Rows are points. Any point is a mix of the corners, with weights that add up to 1. It lies inside the corners' shape when no weight is negative. Is each point inside? If not, which corners have a negative weight?

Corners:
(1): [-23 -72]
(2): [27 -8]
(3): [-32  41]
Points:
[10  0] -> inside
[-29  35] -> inside
[-41 -47] -> outside (2)
[ 25 -42] -> outside (3)
[-27  25] -> inside
[ 32 -39] -> outside (3)
[ 13 -21] -> inside
[-34 -31] -> outside (2)
[ 4 52] -> outside (1)

Corners:
(1): [ 20 -36  17  10 -47 -39]
(2): [ -2 -41 -51  26  61  -5]
(3): [-57  26  48 -84  38 -24]
(4): [ 45   5  34  50  91 -25]
(5): [-16 -15  35  33 -16  61]
(6): [ -9  18 -17   4  25  35]
(7): [-38  -2  -7 -11  39 -79]
Points:
[  3 -24  11   5 -15 -39] -> inside
[45  1 33 76 21 -7] -> outside (2, 3)
[-10 -13  62   5 -29 -34] -> outside (2, 6)
[-11   3   3   7  16  21] -> inside
[  5   2  -5   2  39 -21] -> outside (5)
[  0 -34 -17  46  45 -64] -> outside (3, 6)
[-17  -2   8   5  42 -11] -> outside (1)
[-18   2   5 -17  57 -52] -> outside (5)
[29 18 54 20 27 27] -> outside (2, 7)

Corners:
(1): [-45  28  22  47   0  52 -34  46 -46]
(2): [-29 -68 -34 -34  11 -55   1 -41  42]
(3): [-12 -34  16  29  38 -42  11   2   6]
(4): [  4   5 -13 -12  69  26  28 -18  34]
(5): [ 21  12 -16  -2 -39  16  61  56  19]
(6): [ 96  28 -17  47 -50  40  25  72  84]
(7): [ -3  33  -4 -13 -11 -22 -29 -20 -20]
(8): [ 17 -44  -7 -26  31 -15 -10  50  40]
(9): [-79 -37  36 -17  23 -94  -5   6  59]
(10): [  4  -2  45   2 -40  33 -47 -43 -61]
Points:
[ -1 -23   2   1  19  -8  -2   9  30] -> outside (5, 7)
[-12 -28  -2 -26  37 -31   7 -13  15] -> outside (1, 6)
[-2 -4  1 12 22  4  7 10 17] -> inside
[ -8  -8 -12  14  -2 -27  24  61  47] -> outside (4, 10)

Corners:
(1): [ 21  24   1  -3 -32  24 -54 -36 -27 -19  17  23  18  60]
(2): [ 25 -38 -27  37   8  61  16  26  21  28  16   3 -18 -14]
(3): [ 21 -28 -51 -60  62  46  13  -3 -50  42 -33  24 -14 -30]
(4): [ 10 -10  16  41 -37 -24  20 -31 -45 -45 -36 -36 -32  14]
(5): [-43  14 -41  34   2  16   1  15 -30 -13  11  38  27  35]
(6): [-36  41  23  -5 -33  30  19 -31  28 -33   0  11  -2  18]
(7): [-37  11 -35  10 -64   1  13 -74  13 -11  21  -5  30  43]
(8): [-62  29 -14   0  14  30 -10 -38   3   2  31 -35  -8  68]
(9): [-19  33 -12 -15 -30 -35   3  -3  28 -58  19 -37  34  54]
(10): [  22   97   -1  -57  -36  -47   56   57 -121   95  -63  -25   52   32]
(11): [ 31  36 -82  -3  61  59   9  -7 -12  37  35  41 -48 -29]
(12): [  56   35   18  -24   40  -14   49   20 -117   71   -3    3   40  -41]
(13): [-51  20 -20  -9 -43   9 -39  -6  -9  -5  47 -11 -13   6]
(14): [-32  49  -4  40 -20 -45  -9 -12  13  18 -48 -39  50   1]
(15): [ -3 -33   6  41 -17 -41   2  -3  30   5  14  43 -28  35]
Points:
[-39  49 -14  -4 -34 -23   5 -31  -9 -20 -16 -14  24  62] -> outside (2, 12, 13)
[-10   3 -15   3   1   5   1 -11 -10   9   5   9  -6  23] -> inside
[ 17  15 -12   0 -16  -1  12  -4 -12   7 -11  -1   2  -3] -> outside (5, 8)
[  6  30 -18  -7   0   5   6 -12 -14  27  -5   5  18  14] -> outside (4, 5, 13)

Corners:
(1): [-43  50   7 -39   5 -15  30 -28 -22  -5  25 -37  23 -34   6 -43  -8  26
 -69  21]
(2): [ -2 -21  10  77 -31  24  -7  64  18  12  50  16  60 -37  28 -15  12   0
   7 -67]
(3): [  3 -49  47  33 -27   6  82  62  62  19  33 -53  67 -82 -28 -85 -11   3
   7 -66]
(4): [-10  26  19 -24   5  23  -9  35 -36  84 -54  99 -38  -6 -20 -38 -31 -47
 -11  -7]
(5): [ 56  29 -37 -30 -72  -3 -34  68 -44   8 -27  66 -86 -12 -21  -1 -24   2
 -21 -11]
(6): [-15  66  14 -29 -29  29   9  -2 -28 -16  -2  35   8 -23  -6  -7  -8   7
  17  60]
(7): [-30  63   3  15  17 -16  -3  34 -18  -2  27  -8 -33  44 -12  18 -49 -15
 -11  44]
(8): [-16  47   1 -26  20   3  48 -34 -43 -46  31 -75 -35   0  -2 -50  67 -35
 -18  35]
(9): [-30  57 -61 -43 -17  24   8 -28 -12   9   5 -17 -48  62 -27  40 -22   9
   1  18]
(10): [-27 -46  20   2 -22   3  79  49 -10  -2   3 -42  78 -23  65 -54   2 -17
  26 -18]
(11): [ 74  30 -42 -40  15   6  -6  51  -4  24 -27  53 -42   0   5   3   4 -93
 -14  28]
(12): [-47  45 -12 -82   6  10 -74 -69 -79  40  25 -38 -48  -2  30  35 -39 -43
   9  39]
(13): [ 38  18  53  47   9  32  64  57   9  16  -9   3  47 -34  45 -11  -8 -11
  16 -60]
(14): [-22  30  24 -47  18   4 -39 -35 -36 -58 -20  26  -6   6  -5   4 -57 -10
  -3   4]
(15): [-25   9  14 -10  26  40  68 -14  -4  -6  47  12 -36 -33  41 -62  -7   7
  38   6]
(16): [-36 -44   8  40  11  23  42  48  18 -17 -21 -37  29 -78  33 -22  43  21
 -14  -7]
(17): [ -7  88 -25  -7 -15 -48 -42 -54 -29  -1   7   6 -68  20  23   6 -30 -44
  22  28]
(18): [  4 -64  24  25  37 -29  33  26  -4   2  12 -29  37 -20   1 -40  22  60
  17 -32]
(19): [-27  47  -8 -27  34  33  -1  -5  16 -24  -3 -56  -2  12  23 -57  -5  23
  16  26]
(20): [ -5 -44 101  11 -20  21  55  39  89  13  49 -24  38 -20  44 -35  33   6
  20 -54]
(21): [ 25  43 -20   6 -80  26 -64 -38 -15  35 -25  23 -78  45 -19   4 -91 -43
 -57 106]
Points:
[-11  32   2 -16 -11  14   4   9 -12   4   5   2 -15  -7  10 -12 -19 -21
  -4  11] -> outside (18)
[ 12  25   5   8 -11  18  -4  22 -11   7  -2  41 -22  22   5  -8 -15 -15
  14   5] -> outside (1, 3, 12, 16)
[ -9  35 -15 -14   2   7   2  23 -24  -3  -8  -2   5 -14   4 -13  -8 -22
  -5   0] -> outside (15, 18, 20, 21)
[-22 -14  31  13 -22  17  34  37   5  34  17  -2  25 -32  10 -23  -8  27
  -4 -12] -> outside (8, 11, 14, 17, 19)
[ -4  13  15   4   2  12  24  16   0   6   6 -10  10 -13  15 -22  -9 -10
   4  -5] -> outside (5)
[-48  10   5 -41  32   8  31 -23 -12  -8  12 -49 -10  -2  18 -24  10 -19
  24  30] -> outside (1, 2, 5, 13, 21)

Corners:
(1): [-11  54 -83  54  19  83  15  -1   0  -9   2 -56  72  19  36 -29  31 -17
  67  -7]
(2): [-27   6   6 -23   4 -11  17 -22 107  55  80  29  11  53 -23  11  34  40
 -44  -5]
(3): [ 17   6   7 -13  10  14  20   4  39 -48   4 -23   5  50   5  50  37 -18
  19 -13]
(4): [ 53  -4  79  -1 -35  -4 -10  -6  30 -16  24  41  -5  16 -34  30 -30 -24
  32   2]
(5): [  6  41 -13 -31  -1 -38  -6 -66 -26  -6  11 -14   1 -30 -57 -12  16  19
  51 -41]
(6): [-17   0  41 -21 -34 -54   1  -1  -2  21 -40   2 -15 -17 -33   8  46  -5
  29  60]
(7): [-18 -25  40  20  20 -47  -1 -61 -38  12 -47 -47  22 -46  -5  31 -13  -4
  55 -29]
(8): [ 10 -17  19   9  42   3 -32  20  68 -44  45  20 -33 -18 -52 -10  -6  15
 -67  29]
(9): [ -6  37  -6  25 -13  30 -37 -30 -41   1 -18 -22 -31 -31 -18  -8 -37  23
   2  64]
(10): [ 34  45  11  32  17 -16  19  12   1 -14 -32 -57  61  28  -8  20 -39  29
  26 -49]
(11): [ 27 -78   5  61  -3 -36   3 -15  -9  23 -23  14 -41  23  17 -18  30  34
 -51  42]
(12): [ 19  10 -28  48  10  13  34 -12  -2   3  -9 -39 -49  -2 -33  36  23  18
   4 -35]
(13): [-16 -12  25   3 -20  -7  10 -24 -11   7  39 -17  42 -41  28  11 -11  15
  50  36]
(14): [ 20  52 -86 -13 -22  68  14  -6  47  39   5 -32   5 -36 -34  26  27  29
 -28 -21]
(15): [-20  29  20 -12  45  38  20 -16   4 -26  13 -15  -6 -21  45  -8  -1  -3
 -61 -31]
(16): [ 23  36 -18 100  30  -1   6 -58 -19 -42  -5 -35   6  -8   1  22   0   9
  -5 -16]
(17): [  1   4 -85   6 -13  23  42 -37  50  -8  22 -40 -40 -54 -56  16 -45  12
 -76 -35]
(18): [ 12   2  29  40  16 -52 -29   7  15 -80 -47   7 -39  21  32   8   4   3
  50  25]
(19): [-17 -43  32  24 -71 -23 -51  41  43  24  20  -7 -24  41  -9 -16  59  38
 -38  52]
(20): [ 71  11  19  10  21 -50 -26 -16  27  -1  44  12 -67 -10 -19   4 -12 -38
 -27  14]
(21): [ 57 -29   4 -23 -14 -21   4 -68 121  28  50   5 -46  -9 -97 -18  11  58
 -40  19]
Points:
[ 17   0   1  28   4   8  -6 -11  33  -8   9 -10 -14  11 -13   9   0  13
 -18   0] -> outside (5, 6, 13)
[  9   0  26  17   7 -14  -8 -18  13 -14  11  -1 -18   6  -3   5  15   2
   4  11] -> outside (10, 14, 17)
[ 10  -2   4  20   1 -12  -1 -25  14   5   4 -12  -8 -10 -15   1   4  15
  -2   5] -> outside (3)
[ 11  -1   4  14   4 -19   1 -21  28  -2  23 -11 -24   2 -30   3   9  27
 -36   9] -> outside (1, 4, 7, 14, 18)
[ -5   6 -27  18  -5   1   9 -10  22  -5 -12 -16 -10   1 -26  13  36   3
   9  -4] -> outside (9, 10, 13, 15, 20, 21)
[ 21  13 -10  17  -4  -4  13 -21   2  -8 -14 -33   3  -8 -10  16   4   3
  19 -18] -> outside (2, 8, 9)
[-11 -11  -3  19  23 -13  41 -24  44  -6   1 -26  15  10  -6  15  16  27
 -10 -19] -> outside (4, 5, 9, 14, 19, 20)

Corners:
(1): [  6   3  18 -21  -7  11  57  19  11   4  -2  17 -19  29  22  -4   4 -13
  34 -19]
(2): [ 10  -5  -7  -3 -16   7 -23  26  19 -24 -31   7  23  -6 -28 -13 -12 -24
  -1   3]
(3): [-11   4  25  33 -18   2 -11  26 -12 -36  27 -40  46   4 -39 -31  36  15
  10 -23]
(4): [ 15  75  10  45 -11 -32 -10 -18 -53 -21 -14   9 -19 -23   7  32   1  39
   5  -8]
(5): [ -2  38  -1  -7   1  32  -9  -8  36  -6  10  -9 -22  -7  50  20  10   0
  -8   9]
(6): [ -2  71  16 -11 -20 -21 -14  21  17 -15  19 -15   1 -18 -14  30  14   9
  -3 -20]
(7): [  7  28   4   0   6 -11  -6  22  14 -22  -2  22  -4  36  56  15  35  -1
 -54  30]
(8): [ 13   6  14  18  -5 -12 -10  -1 -14 -25 -29  14 -33 -12  53  24  13  58
   3  -2]
(9): [ 28   6  17 -24  -1 -22 -14  -2  23  29 -28   9 -13  11  18  -2 -10  -7
   4 -17]
(10): [-17   5  -4   3  20 -16  -6  21  36  26  26  -7 -22 -12 -19   8  23  -5
  18   2]
(11): [-29 -16  -6 -16  16 -10  -6  16  27  -5  13   4  19  -9  16 -28 -24 -30
   6 -19]
(12): [ -31  -22   -3  -11 -121   -3  -13   -2  -17  -22  -18   16    3    2
   19  -58  -13   19   26  -19]
(13): [ 10   2 -86 -15  33 -12   7   3  15  50  14  10   5  -6 -13  11 -30   1
  27  10]
(14): [ 15 -16  -3   0  22 -29  49  16  22  -1  -8  -5 -12  28 -19  12 -16   2
 -15   3]
(15): [ -4 -10   8  -7   4  23  -9  -7 -13 -31   5  -1 -17  -9 -10  13  10 -14
  -2 -19]
(16): [ -6  13   7 -17  -5  -7  -1  13  13  17 -21   3  12  47 -15  12  -3  10
  11  59]
(17): [ 28   6 -15  16 -19  20 -21  -2  32 -34  29   3  21   9 -13  24 -19  -9
  32  13]
(18): [-22   6  18  42   0  29 -11   2  11   9   7 -13 -10   8  45  14 -22 -12
   8 -20]
(19): [ -12  -11 -100  -23   18    1   -4  -34   29  -20    7   -2   -1   -8
    6   10  -32  -16   25  -18]
(20): [  1  15   3 -19   5 -15  56  24  19 -21  35 -65 -14   1 -17  17  22 -16
  14  -9]
(21): [ -5  13  14  -5 -10 -21 -10  29 -11  22  -4   8 -39   9 -31 -38 -10   9
  29 -14]
Points:
[ -6   3 -12  -6 -17  -6  -5   7  19  -5   4  -9   0  -1  -2  -3  -8   2
  16  -7] -> outside (1, 4, 7, 15)
[ -7   5  23  15 -15 -10  12  13 -14  -9 -13  -5 -13  31  -2 -10  11  -7
  -5  -5] -> outside (5, 6, 8, 11, 13, 17)
[ -4  11 -13   0   2  -7   5   8  11 -13  18  -2 -12  -2   3   5   7   3
   7  -8] -> outside (2, 9, 16, 18)
[  0  19  13   7 -11 -13 -19  21  18  12   1   3   8   8  -8  -8  -2   0
   0   5] -> outside (1, 8, 15, 19, 20)
